Each wall is flat, endless, passes through zero and stands at right angles to its row. A trip goes straight from one point to another. List the walls that it crosses, first one first.

Walls:
(1): [17 34]
(2): [-20  21]
(3): [-13 -28]
(4): [ 7 26]
(5): [ 11 -26]
(6): [30 17]
Trips:
[-40 -15] to [-10 -13] => 5, 2
[-11  -6] to [-13 -30] => 2
[40 -5] to [18 53] => 5, 2
[33  2] to [38 19] => 5
[-24   9] to [ 26 -30] => 4, 5, 2, 6
[-57  10] to [-26  19] => 4, 3, 1

Walls:
(1): [-28  16  48  37]
(2): [-25  16   8   0]
(3): [-18   2 -15 -35]
(4): [ 6  7 -1 -5]
(5): [ 10   6 -32  -6]
(6): [ 9 22 25 20]
(7): [  7 -12  -2  -5]
Trips:
[54 23 38  2] to [ 54 -21  57  13] => none
[ 25  30   2 -42] to [19 27 32 -5] => 7, 2, 5, 1, 3

Walls:
(1): [-25  -3  23  26 -31  15 -10 -39   3]
(2): [  9  22  17  23  26  -5 -28  16  24]
(3): [-39  -8 -25   5 -25 -15  -1  39  47]
(4): [ 29 -11  37  -6  12   2   0   0  -9]
(5): [ 20 -15 -33  47  28 -24  17  27  10]
(6): [-30  12 -13  29  -7  26   9 -19 -18]
Trips:
[ 2  5 -7  6 39  9  6 40  8] to [ 22   1   7 -20 -20 -21  49  29  -6] => 2
[ 25  -6 -22  -2  13  40 -14  11   5] to [ 16  17   1 -10 -60  36 -43 -30  -8] => 6, 5, 1, 2, 4
[ -7  -8   2  -6 -28  14 -30  -6  -3] to [-23  -5  11  24 -35  25   4  14  31] => 2

Walls:
(1): [  0  -8  27  20 -22   7 -23  19  -7 -11 -13   9]
(2): [ -4 -18  -4   0  22 -21 -19  14   6  27 -19  -3]
(3): [ 31 -17 -41  -1  17 -25   9  -3  13  21  -4  21]
(4): [ 20 -19  -1  -3   2 -38 -21  36  -7  33  12  -5]
(5): [-29  -5 -22  11  17  -5  10 -17 -21 -32  42  -6]
(6): [-19  33  17 -30 -36  40  18  29  12  -6  14  -1]
(7): [-14 -23  -4   1   9  16  13  -7  -5 -12   3  -7]
(8): [-35 -32  14  25 -38  20   8  36  -8 -15   3 -13]
Trips:
[ -3   1  -5  28  17 -34   5 -45 -39 -22 -11   3] to [  6 -11 -11  13 -18   6 -14 -47 -18   6  21  17] => none
[ 16   6 -24  23   4 -27 -47  10 -32  11  10   0] to [ -5 -52  -8  -9 -19  22  29  24   3 -45  -7 -13] => 8, 7, 2, 3, 6, 4
[  3  -5  -4  26 -12   8 -10  -8 -16 -11  27 -22] to [ -8 -32  14  12  26  34 -11  24  42 -20  -4   2] => 6, 2, 5
[ -9 -15 -41  -8 -30 -60  17 -17 -17   7 -16  25] to [-31  18  14  34 -12   6  -2 -10  28 -13   7  -2] => 8, 4, 2, 1, 3, 6, 7
[  2 -25  -8   0  -7 -17  37   7   8  -2  16 -27] to [ 12   6   1 -12 -16   8 -14  -8  -9 -16  14   0] => 6, 3, 4, 1, 7, 8

Walls:
(1): [  8 -37  17 -28  15  33  11  41  28 -30  32 -17  -5  36  -7 -31  13 -39]
(2): [-20 -10 -15  13 -23 -28  36  23 -16 -40  28  20  13  22  21  11  24  -6]
(3): [-15   0  49 -43  19 -31 -25  26  11  37  18  -3  14  -2  -7   2   9  14]
(4): [-13   5 -25  41 -10  27  34 -15 -17 -16 -12   1  29  26  29   7  12  -1]
(5): [ 14  36  29  -9  -2  -3  41   8 -27 -39  20 -10  35   8  -9   2 -17 -33]
(6): [ -9   1 -19  13  34  12  -7  -7 -21  30   6 -14  22  26 -24  -6  -9 -42]
(7): [ 10   4  12 -12 -21   2   9   6  20  16  -9  -7  10  18  21  11   2   1]
(8): [  0   6  13 -25  -8 -28  13  -1  15 -28 -27  13  11  37 -11   0 -34  26]
Trips:
[ -2 -20   1 -32 -57  -8  12  10  10   2  15  25 -18  35  12 -22   4  -9] to [ 28   5  -6   4   3  23 -15  22 -16  16  13 -10  34  -9  29  -5  22 -58] => 5, 4, 8, 6, 3
[ 24  -8 -21  -6 -23  13 -13 -30  16 -39 -32  22  25  -3  20 -17  -2 -46] to [ -5  21  10   7   1 -13  10   6  19 -27  16 -50  16   0  56  -2 -16 -28] => 8
[ -9  49  27  -9  13 -14 -18  23 -36 -24 -35  28  59   3 -14  -3   1 -19] to [ 12  -2 -24  48   7   5  -2  26   7 -31  22  -8   8  22  24   9  -6  -3] => 3, 1, 8

Walls:
(1): [-27   2  -3  -7 -26   6  11 -13 -27   9 -19  53   3  26 -30 -14  11 -11
   0   7 -13   3   3   2 -31 -16  18 -29 -19  -1   5 -19]
(2): [ 10  -2  36  22  39 -11  -4  -4 -11 -11  16 -33  26  -2 -28 -30  -8  12
  -4   6 -20  -2  13  -7 -26 -36 -26   4 -27  19  15  15]
(3): [ -4 -16   4  19 -10 -18 -26   9  11  -2 -20 -21  16  28 -12   0  39   3
  16  -1  32 -29 -13 -10  -8  13   9  -5  23   1   0  22]
(4): [-17  -3  52  21  -3 -13 -15 -26  23 -14  37  18  16   5 -32 -22   6  17
   7  13  22 -22   5 -35  22   1  18  -6 -22  28  25  20]
(5): [-29  -6 -14 -26  29 -12   8  24 -24  17 -22 -36  16   7  14  34 -20  16
  -2  -2 -28 -14  -4  18  -4  -4 -14   5  19  -1  -6  14]
(6): [ 21 -17 -41 -23   2  -6 -24   4 -17 -16  18  -1 -13 -29  -7 -34  19  -5
 -28  12  -5 -26  -6  40  60  12 -45 -18  -7  14   1 -13]
(7): [-20 -28 -16 -13   8 -14 -36  18  43 -30  23 -17 -14 -36  13  -6   9 -41
  -2  34  28   9 -48 -12 -19 -13  40   9 -28  28 -20  30]
Trips:
[ 11  18  -1 -37   1  -2 -13   4  -8  28 -20 -23  -8  -6  32  -1 -14  -4
   1   6   3  49  -1 -10  12  30  23  -1  40 -14 -42  -2] to [ 24  -7   6  16 -24  20  -1  15  11 -25 -30  36 -41 -27  12  -1  16 -60
   3   8 -26  -7   9  20  12 -16 -23   4 -43  24  46  -9] => 6, 5, 1
[ 36  14  -3 -18 -34 -11  10 -14  22 -21 -12  -5  -6 -25   4   2  35  19
 -25  22 -10  21 -39  -6  38  58  -9 -14  -7   4   9   0] to [ 12 -34 -17  -4  36  27  -8   3  -6  47  16 -32 -13  10  39 -23 -10   9
  31   9  10  14  -9 -32  37 -41   2 -33   5   9  -1 -12] => 3, 4, 5, 2
[-18 -14 -48 -38   7   1  16   7 -25   6 -18  20 -16 -30  -7   5  -2   7
 -11  -2  15  38 -29  17  13  -2 -28   1   4   3  -1  20] to [-29   3   6 -22 -11   8   6  12 -33   6 -15  22  38 -17 -11 -20  15  35
  45   8  -1 -31  13 -15   5 -39   5  24  51 -52   6  20] => 7, 3, 6, 4

Walls:
(1): [ -4  -4   1  19  14   8  18   2 -37  56   8  29 -15  41  -4 -19 -12 -24
 -15  14 -10 -11   7  18   7  -4 -21  18  -1  23 -11 -28 -20   8  14  -4
 -26 -15 -10  15 -17   6 -26  10  -3  -5   2 -25]
(2): [  9  -9  14 -12  -6   4  -2 -12 -21   4  -5   6  -1  -9  21  -5  38   7
   1  -8 -35 -16  25  -6  10 -14  -5 -19  10 -22 -13 -13  -1  18 -23   1
 -30  15 -17 -13 -10  20 -16 -21 -10  -9 -46   5]
(3): [-26 -28 -17  39 -32  14 -15  31   1  -7   1  32  29  -7  24  24 -29 -24
 -14   7   1  -9  13  25  -5  41  22 -15 -29  -5 -26 -10  -5  17 -12  -5
   4 -14   5  19 -30  11  29 -10 -20  11  -9  16]
(4): [-10  -4   3  -6  -8   0  25  11 -12  -9   3  23 -11 -35  13 -15  -8 -13
 -14  11  12  -2  -3  -8   2  16  14 -20   8   4  -2   4  35   2   8  28
 -15  -7 -27   8   9 -19   9  -6  33 -20  -9 -13]
(5): [  4  14   1 -21 -14  10 -22   0 -26   8  -9   3 -23  20 -20 -25 -28  23
   0  11 -18  -7  32  11 -22 -24  10 -16  23   0 -21 -12   8  -9   6  -4
  24  23  23 -11   1 -27   7 -12  18 -11   9  27]
(6): [-38 -13   6  -5 -19  31   3  -5  22 -45 -13  30 -27 -14  19   4 -18 -10
 -30   9  26 -17   2  -4  12  27  24 -38 -33 -20   1  -8 -25   1 -15  -5
 -19   2  17  -7  24   5  19  -6  24  -4  -2 -27]
Trips:
[  3  14 -26 -12   6  -1 -15  20 -14 -19   0 -26  20 -29  10 -10   2  28
 -11 -16  27   0 -28 -19  30  -9 -13   7  15 -13  11 -16 -21 -13 -43   6
  -7 -26   2 -13  10   4  14  20   4  10  -8 -23] to [-25  -8 -22 -25 -12  13   6  16  -7  35 -14 -16   5  28  26 -12  27  -8
  13   3  10  -1  -3  12 -10   3  29 -12 -17   8   2 -22  30  16 -15  18
 -45  11   3 -14  24  30   1   8  -2 -16  -5  -5] => 2, 4, 1, 3
[ 18  -4  14 -10   8   2   9  -3  14 -18  18   3   8   2   1  18  -8  25
   7   2  25  25 -29  -2 -21  13 -25  15   5   7  -2  48 -12  20  10  -9
   9  -8  16   3  23   8   1   1  13  24 -11  20] to [ -5 -26   5 -15 -38   3  -9  -2   0  17  45  15 -45 -33  21 -33 -43  24
   0   0   0   1  -4 -32  17  -3   3 -29  -1 -13 -12   9  -6 -17   5  -4
   3  17  -4   4  20   1  15  22  25  -3  24 -14] => 6, 4, 5
[-12  35   9  16 -13   4   7   3   0   4  28   0 -14   7  -8  21   3   1
 -12 -32   8   1 -12 -27   0   7 -18 -31  23   9 -14 -15 -27   3   0   9
 -46  15  10  10  -4 -28 -14  10  -3 -34  43 -24] to [ -1   2 -22   3   0  23 -55  18  14   9 -27  27  25   9  -8 -36  -7  11
 -14 -10  -1  13 -18   5  -1  -7  -3 -37  -1   5   6  16   7  -5   8 -15
 -13  -1  40  31 -19  -7 -22   4 -25  -4 -27  20] => 5, 4, 3, 2, 6
[-21  -7  -7  13  10  19 -14   8   7 -26  42  -4  -6  14   1 -42 -11   5
  -3 -11  26  -2   2  -8  -7  14   5  16   4   7   8 -25  -4  -6  -6 -25
   5  25 -20   4 -15 -28  -1 -18  15  26 -41  -2] to [ -1  -1  25  13  17  24   7 -13  18  14   1  29  39 -11 -19  -8  18 -22
   2 -29 -17  14   5  -7 -14  -4 -27   1   2  19  23 -13   9 -10  19  -5
  -9 -50  -6  -8 -43  36  12  -1  16 -23 -12  27] => 2, 5, 6, 4
[-16 -10 -33 -21  22  24  -6  18   4   0  29  25  22   8 -34  -6  27  -6
  -5 -19  19  49 -12 -11 -18  20  -4  21   6  21  -7  -2  17   3  13   1
  42  -1 -18  13 -10 -20  -8 -36  15  -3  22 -19] to [-16   8 -32   5 -20   3  -6 -12  23  -2  15  25 -17  -5 -15 -20  43 -23
  24  13 -13  16  -3  -9  30  -5 -19 -17  -9  -2 -14  -3 -22  -6   0  36
  12  -7  32  14  25  -9   0  13 -36  10 -16  18] => 1, 4, 3, 6, 2

Walls:
(1): [-16  23 -14 -14   6   7 -40 -10   2 -17  -5  -2   5  16   8  -5   3  13
 -23  -8   0   4  -7  22  -6  -1  11  -6 -19 -16  25  27 -16 -10 -24   8
 -23 -38  13  -2   5  24 -29 -16  11   2  -4   4]
(2): [  1  -9   4 -52  -9 -21   7 -17   3 -17 -16  18 -10  26  -5  11  -4 -15
   6   1  -2 -28  24   0  -3  16  14 -29  21  29   5   6  42  -8 -10 -15
  19  33 -28   1 -13   3  17  -9   3 -15  -2 -14]
(3): [ -8  12  18  11 -17 -35  25  -6 -17 -12  21  16 -23  15   6   3 -45 -20
 -16 -34  10   6  -8 -10 -24 -15 -17 -12  -6  11 -12 -20 -19  21  36 -17
  21   8 -12   3   8  -8 -14  -8  -4   1  16 -30]
(4): [ -3 -27 -14   8  24   7   9  20  13  23  13  12   6  -2 -30  12   1  25
  -5  -2  -5  27  -8   9 -11   3  42  -9   8  -3  -5  18 -39 -12  21 -14
  15 -17  14 -14   3 -17  13  25   8  18  -1  36]
(5): [ 23  -5  16  12  -8 -11   1  -8 -12 -16   3  -7 -19   0  32   5 -21 -18
  -8  -6   4 -13  -6  20  -5  -3  -8   5  -5 -30  37  -1 -10 -21   9  -7
   7  -5  16  25   3   4   5   3 -13  13  24 -14]
(6): [ 16  -9  12  15  30 -31   3   7  22 -53  20 -11 -19   8  -8 -14  10  -7
   0  15  26  -5 -36  10 -41   0   8  -6  -1   3  -9  37   5  29  -7   7
   3  -6 -12   3  -1 -17  25  -8  11  32  13 -12]
(7): [-15  -4  43  12   4  18  11 -15  22  -6 -34  -7  -1  -5   2  29   9  -8
  10 -19  -5  28 -16  12  -9   6 -12 -12  -4  24  12  -1  22   0  15 -29
  21 -21 -15  -2  17   2 -23 -14 -15  -8  18  -4]
(8): [-23 -19   1  14  -2  -8  19   2  23   7   9   2 -33  -5 -20  41  16   0
   9   2  17 -13   6  17  14 -38 -17 -42  11  -9 -17  16   7  -9 -19  23
   0 -37 -17   2   3 -12  16  -7  -4  10   8  -8]
(9): [ -5  12  -2  10  -4 -11  11   5 -17  -8  -6 -14   3  -5   1 -13 -19 -23
 -23 -16  21   6   3 -19 -24  -3 -11  14  10  18  18 -16  23  -3  -4  30
  -7   2  29 -25  16  26  -8   1 -48  17 -34   3]
(10): [ 14  18  18  17  24 -19 -11   4  17   0  18  -3  -5 -20  11  -3  -5   7
  -2 -18 -13   1   1  14  11 -12   2  -4 -28  -2  -7   7 -19  15   2 -11
  17  -9  -7   0   2  30   6  -9  -2 -16 -13  22]
(11): [-14  23  20 -19  10  18 -16 -17  35  22  19  26   1   1 -31   9   0   9
   7 -25  15  17  -4 -33 -11   5 -11 -11   8  -4 -11   8 -16  15 -31   5
   6  -3  22   7  -6  -5   4   4   4  11  23 -17]
(12): [ 46  -4  -8  19  17  10  13  13  14  32 -21   4  29  19 -32   8  29  22
  -4 -38  -6 -13   9 -20 -12  12   4  23  -9 -17  -5   3   6  13  18  -9
  -2  29  26 -39 -19  16  12  -6   3  16 -11   0]
Trips:
[ -4 -33  17 -20  17 -22  12  28   3 -32 -34 -10  10 -14  11  -5 -27 -30
  21 -15 -47 -20   3  24  -4 -16  13  25  28   5  42 -32  20  18   3 -27
   0  -8   1 -11   7   5  -5 -32  29 -10   2  -2] to [-13  31   0 -17  36 -11   1  -5 -32 -33 -20 -11 -12   3   8   5 -19  -5
  10   1 -12 -16   2 -17  12  -4  29 -13  19 -11 -10  -8  -8  17 -36   1
  -1 -40  15  13   3 -18  -2  22   4 -11  -9  -1] => 1, 7, 3, 8, 11
[ -8   0  -5  22  -5  20 -12  -4  -8   1   6  -3 -19  -7  31  15 -18   8
 -26  11  10 -16  -3  -9 -18   9  29  -1 -27  -9   0  20  -1   2   1  -5
  -7  16  15   8  -7  -6 -15   1  16 -22 -20  13] to [ 15  -7  22  -4  -1   3 -13 -25  -7 -30 -24  24  22  14  19 -21   1  23
   6 -28  19  -2  14   9  20 -23  19  31  15  36 -10  25  24  -5  27 -11
  10 -25  15  -4  11   7   1   2  21   2   6  13] => 7, 12, 2, 6, 5
[-24  20  24 -16   9   9   8   3  -1   4 -17   8 -13  24   8  15  15  23
   3 -26  19  18  -7  23   9   8  22 -20 -21  17 -54   5  -9  41 -11  -4
  41 -24  17  16  10  -6  14  11  20   8  33   6] to [ 18 -32   6  39   5  -4   6  24  28  17  12   2 -22  18  -3  34  18  -6
  -1  -3  42  -7   5  -4  -6  -3  28   9   2  -7  19  -8  -2  11  -5  34
  17  -9   8 -43  15 -16   9  -5  21   0  14  34] => 2, 12, 1, 3, 9, 7
[-15  23  15   4  16 -35  18 -19  -9 -15 -25 -22  16  -6 -13 -12 -11  33
   6   5  34  -6  14   1  -6  13   9 -17 -25  18 -15 -11  11 -11  -5  43
  -4 -19   2  19   8 -14   4 -24 -14  21 -31   5] to [  2  13   1 -38  -8 -19 -15 -20  -8  12  29  15  25 -18 -55 -25  10  -9
  13 -28   7  35  18   2 -35 -22 -11  39 -28 -35  -4   6  18  20 -33 -14
 -30 -10  11  13  -1  -6 -27  -6   7  35  60   8] => 2, 11, 10, 3, 12, 8, 9
[ 17   3 -30  12  -6  10 -43  18  -7  10   0 -12  -5  14  -4  -2   1  29
   3 -19   4  27  -1   6  -1  15  17 -34 -23  -1  22   5 -20  19  15  10
  -7   8  -4   0 -34  23  -2  27  28  45 -33 -23] to [ 17 -11   4   5  14  -3  -5   8  10 -24   7  -8 -23 -10 -14  -6  22  -4
   6  -3   7  18 -30 -13  -7 -26  -5 -10  16   8 -14   9 -19  -2 -12   8
  -7  23  14  -5 -21  27  14 -19  -3   8  18  13] => 8, 9, 1

Walls:
(1): [ 23 -37 -15 -11  -6  27  -9   2 -15   6   8 -35  37  -9  -9 -17  -2   1
  -6  -2  -3  20   4  -1  22   4  13  -3  -2   9  24  16  13  12   3  13
   9  17  20  17 -16   6 -20   9  11   7 -29  17]
(2): [  9   0   1  33  -7 -19 -11  21  -2  -4 -10  -8   2 -34 -30   0  -2 -30
  15   3 -41  11 -12 -17  -8 -15  -8  12   3  41  -2  -6 -19  27 -18  11
  10   3 -26  12 -32 -30   2  -5 -36 -23 -11  -8]
(3): [-29   1  -9 -33 -55  -2  12  -2   7  -6   9  16  -6 -14  15 -19 -12 -12
 -11 -16  -4   9 -29 -24   7 -12   2  13  17   7 -33  -9 -32  12  -9  14
  -1  32  22 -36 -27 -40  -6   8  14 -10  20 -10]
(4): [  4  35  10 -24  30  11 -13  -4 -13  -9 -21  23 -12 -17  21  -3  48   3
   5  12 -26  22   0  12 -24 -14  33 -28 -13   7 -32  -2   4  -8   5 -23
   1   0   1   1  21 -32 -20  -5  13 -37 -29  38]
(5): [ 24 -41   0  17   8  25  23  12  20   8 -24  -3  -8   2  10 -28  22  -4
  -5  34  25 -18 -16  -7  26  -1   6  12  27  -2  -2 -17   1  -3   6   1
  22  24 -17  -1  56  27  27   2  13 -11   6   4]
(6): [-17  -7  -6  16  -1  13   9  25   6  -5  24  10  10   7   0  -5 -15  25
  23   4  14  -8  -2 -18   4  -9   5  37  21  -1 -12 -28 -19  18  14 -18
  19  13  11   9  -9  17  37  -6 -10  -1 -34 -14]
(7): [-18  -1 -13 -42  18  -4  27 -37  12   1   5  10 -15   5 -30 -13  28 -11
  -9  25   7  -7  24  30 -23   4   4 -27 -13  22  10 -28   0 -11 -10  15
   5  -1   3 -26  -3 -33 -51  12 -32  38   9  -9]
(8): [  3  25 -13  25  36   0 -16   5 -11  16 -21   1 -15  13 -30  -1  30 -23
  -6   5   9  22 -13  37  -7  10  -3  -9   7 -17 -10  15  11 -29  25  -3
 -23  -9  11   5  20  15  11  -5  14 -40 -20 -10]
(9): [-25 -27  25  43 -24 -24  -5  21 -11 -15 -35  38  -9  38  25  14 -12   7
 -18 -26   5  -7 -13  15  10  -1  16   4 -24  11  21   1  19  16  11  32
  23   6   5  -3 -17   3  19  13  -6 -12 -15  -4]
Trips:
[  7  -8 -12  24  27  13  23  11   6   1  18  22  24 -20  37  -9  22 -25
 -15  -2   1  -1   5 -23  -9  -9   3 -10  12   5 -10  21 -30 -23  25   5
  10  19 -28  18 -10 -28 -34  19 -21 -33 -19 -12] to [ 21   5 -23 -10  -9  -3  40   2 -19  -8  17  12  12 -28  -8  22  21 -18
  23  14  -9  -9 -11 -23 -15  14  -6  -5 -21   4  -3   1   1   1  -7 -48
  14   6  16  -7 -13  -2   8 -15  34   1  40 -13] => 8, 1, 6, 5
[  9  21  47  21  -1  -1   6 -10  -3  28   5   5  -4  13 -18   8  11  16
   1   7 -10 -45  -7   5 -19  -5  37 -38  -4 -13 -25 -10 -29 -11  -8 -12
  10  25   9  16 -30  -2  14  -4  12  26   6  25] to [  4  -5  -4   5 -20 -13 -16  10  -5  -7  16  24  11  22  14  17 -17  22
  29   0   1   4  -4   3  -9 -13  41  -7  -7  27 -15  -8   1   4  -6 -22
  10 -28  -2  -5 -34  -6 -10   5   9 -15  32   9] => 3, 7, 2
